Each wall is flat, endless, passes through zero and stands at right angles to its row. A trip goes straight from one point to another. List the walls that it crosses, first one first.
(in the rows, 128 means zero)

Walls:
(1): [185 102 192]
(2): [121  98 175]
(3): [ 74 103  68]
(4): [ 84 137  46]
Trips:
[144 133 208] to [142 108 154] -> none
[139 153 122] to [159 121 137] -> 4, 1, 2
[ 97 245 192] to [ 58  98 151] -> 2, 3, 4
[150  95 145] to [164 181 136] -> 2
[ 52 211 113] to [169 134 100] -> 3, 1
[107 111 110] to [106 182 157] -> 3, 4
[137 117  70] to [120  64 115] -> 2, 1

Walls:
(1): [110 186 107 136 184 182 162  87  93 165  70 160 159  84]
(2): [150 137 156  93  81 140  97 118 179 117  27  77  89 120]
(3): [119 157 154 144 159 167  77 135  85 112  96  96  94 202]
(4): [ 80 174 101 110 106 137 180  81 132 101  93 147 159 111]
(5): [146  88 152 237 109  58  90 106 160  60 135 113 135 112]
(6): [ 60  53  59 140 105 125 117 123 119 157  60  92  91 117]
(7): [147  77 115  99 121 128 133 152 132 110 111 114 209 154]
(8): [ 93 153 126  66 145 188 197 120 140  66 157 159 191 142]
Trips:
[127 216  94 102 113  78 102  84 176 151 128 158 155 171] to [204 170 123 169 164 161  86 159 130 146 137  82  65 170] -> 3, 8, 4, 1, 5
[128  89 120 108 182 156 115 132 110 196 129 135  78  80] to [141  66 205 192 136 155 126  79 111 110 149 181 100  47] -> 5, 6
[180 184 151 197 130 208 135  79 243 105 111 167 207 112] to [116 201 136 175  71 146 142  85 189 123 120 151 127 148] -> 7

Walls:
(1): [129 145 157 172 119 134 132 152 131 150 152 128 109 159 122 104 106 141
  89 130 116 119 135 107 121 110 115 113 180 122 152 105 108  75 182 131
  82 126 155  99 165 116 101 166  98 135 100 191]
(2): [164  93 140 139 179 122 112 155 121 172 148 147 200 157  68 111 151   7
 117 125 128 172 120 114 140 145 109 144 103 178  94 102 107 149 132 150
  69 175 139 129 106 143 133 140 140 127 140 169]
(3): [163 154 139  98 139 145 136 131 153  45 124 177  88 118  78 109 140 121
  79 158  96 117  83 119 120  93 145 102 151 114 129 102  95 109 105 118
 157 138 135 144 161 161  49  70 115  40 136 143]
(4): [145 164 177 130  85 175 173  68  86 107 102 159 136 146 129 116 122 106
 121 100 193 123  66 115 133 145 118 123 106 121  98 182  90 110 180 138
 144 156  90 154 148 144  65 100 140  91 110 102]
(5): [109 118 139  69  76 113 162  87  89 169  77  91  79 119 166 121  84 198
 120  66 104  97 180  84  82 202  99 113  79 167 176 134  93 141 141  90
 133 168 179 145 116  91 112 122 158 211  80 108]
(6): [183 116 195 149 140  92 117 144 178  85 135  80 138 129 110  85 118 139
 167  78 102 144 140 142 178 116 147 131 133 141 151 114 108 151 117 119
  80 162  78 181 113 143 110  99  77  73 143 190]
(7): [244 175 145 148 174 152 145 113 154 118 133  77 160 148 153 163  77 142
 131 154 127 191  37  89 138 122 166 114 123 156 138  83 125 136 107 174
 101 110 131  98 136 162 129 158 101 105 174 147]
(8): [135 123  79 127 105 104 130 166 205 172 111 126  77 144 129 120 151 128
 139 167 176 117  99 136 142  95 126 178 113 150  80 153 159 117 151 148
 112 169 165 113 150 114  79 107 132 129 116 153]
(9): [148 151 143 102 124 155 141 156 138 140 150 126 122  82 155 114 110 131
 138 148 121  84 148 136 120 110 112 143 155 169 176 182 122 117 161  95
 134  98 122 151 160  97 145  96 144 119 178 165]
(10): [131 113 131  76  77 121 162 146 112 130 125 132 165 155 124 118  80 144
  97 115 145 113 123 156  83 110 144 137 128 102 109 123 171 103 122 113
 110 105 127 142 101 161 106 105 119 153 170  95]
Trips:
[163 128  97  85 104 115 173 143 153 172 124 129  67 156 130 131 189 169
 160 154 179 123  91 140 125 169 146 131 178  94 139  96 162 102 131 115
 184 168  95 142 108 210 150 148 119 119 133 155] to [116 108 112  97  98 115 107 148  82 115  98  73  95 142 103 101 150 134
 131 163 130 164  64 134 107 111  95  99 137 143  84 149 151 165 144 130
 143 203 152 117 135 165 106 152 100 185 132 121] -> 5, 2, 7, 3
[156 135 152  66 146 126 141  90 140 128 126  93 169 130 118 177 116 146
 123 179 128 169 150 146 112 107 146 120 139 132 198 111  90 127 224 101
  96 154 127 114 112 105 148 113 143 109 166 152] to [179 176 163  74 184 146  95 150 105 108  88 125 112 140 122  56 110 135
 121 109 121  84 147 122 184 101 127  91 114 161 161  93 108  98 129 114
 127 122 109 182 181 158 129 138 145  92 120 172] -> 10, 4
[ 99 114 129 143 150 107 122 159 117 142 117 149 135 115 155 100 122 116
 124 135  46  69 118 156 164 132 121 106 139 119 147 142 176 180 120 113
 128 139 131 130  95 167 135  17 136 102 111  94] to [ 87 127 129 144 150 155 147 183 109 157 115 106 181 116 139 172 100  90
 160 176 114 110 168  90  79 100 127 153 139 135 114  96 100 171  97 108
 152 134 128 119  92 147 124 124 171  96 105 115] -> 2, 6, 3, 10
[153  90  46 154 168  72 149 146 130 105 169  66 133 143 145 122 131 105
 148  86  92  86 130 122 101 175 139 151 112 171  96  96 138 152 167 110
  68  91 154 151 116 165 103 139 114 143 190 109] to [104 127 113 134  96 182 154  93 147 116 145 102 129  94 171 150 170 105
 113 166 138  88  81  98 164 108  54 127 114 139  74 210 141 127 136 176
 139 122 172 179 173 143  75 126 144 103 168 112] -> 9, 5, 6, 4, 3, 10, 2, 7
[131 125  71 148 118 140 141  40 101 145 116  81 132 150 170 174 117 154
  73 149  85 110  87 111  95  99 139 119 120 146 142 133 184 108 127 148
  76 112 149 105 113 132 152 142 140 146 180 148] to [110 113 119 164 144 106  91 135  91 177 149 133 174 164  98 109  96 185
 127 192 116 146 109 145 130 178 116 147 166 132 167 117  65 151 136  85
 176 152 128 146 128  98 143 121 145 202 152 127] -> 9, 2, 10, 7
